Rows are points. The ring and each string are closed loops that go straight from each point to the next, and from the last back to the first. Before rounding, they use only three directions, however many columns there are. How many times does the string pass through the ring? Passing back the other way cancels.

Ring:
[[ 0.14  0.09 -0.28]
 [ 0.28  0.22 -0.09]
 [ 0.25  0.37  0.15]
 [ 0.00  0.41  0.36]
 [-0.16  0.29  0.37]
 [-0.33  0.00  0.20]
 [-0.35 -0.11 -0.02]
 [-0.23 -0.08 -0.25]
 [-0.09 -0.01 -0.32]]
String:
[[ 0.03  0.38 -0.57]
 [ 0.05  0.41 -0.35]
 [ 0.02  0.40 -0.17]
 [ 0.26  0.60 -0.34]
 [ 0.42  0.23 -0.19]
 [ 0.42 -0.12 -0.03]
 [ 0.28 -0.30  0.06]
 [ 0.08  0.08  0.03]
 [ 0.12  0.47 -0.04]
 [ 0.24  0.81 -0.14]
 [ 0.48  0.39 -0.19]
 [ 0.42 -0.10 -0.16]
 [ 0.19 -0.30 -0.01]
 [ 0.24 -0.30 -0.13]
 [ 0.22 -0.12 -0.42]
 [-0.01  0.30 -0.53]
 [-0.17  0.55 -0.49]
 [-0.07  0.18 -0.15]
 [ 0.04 -0.16 -0.03]
 [ 0.11 -0.39 -0.26]
 [ 0.09 -0.15 -0.44]]
Times through: 0
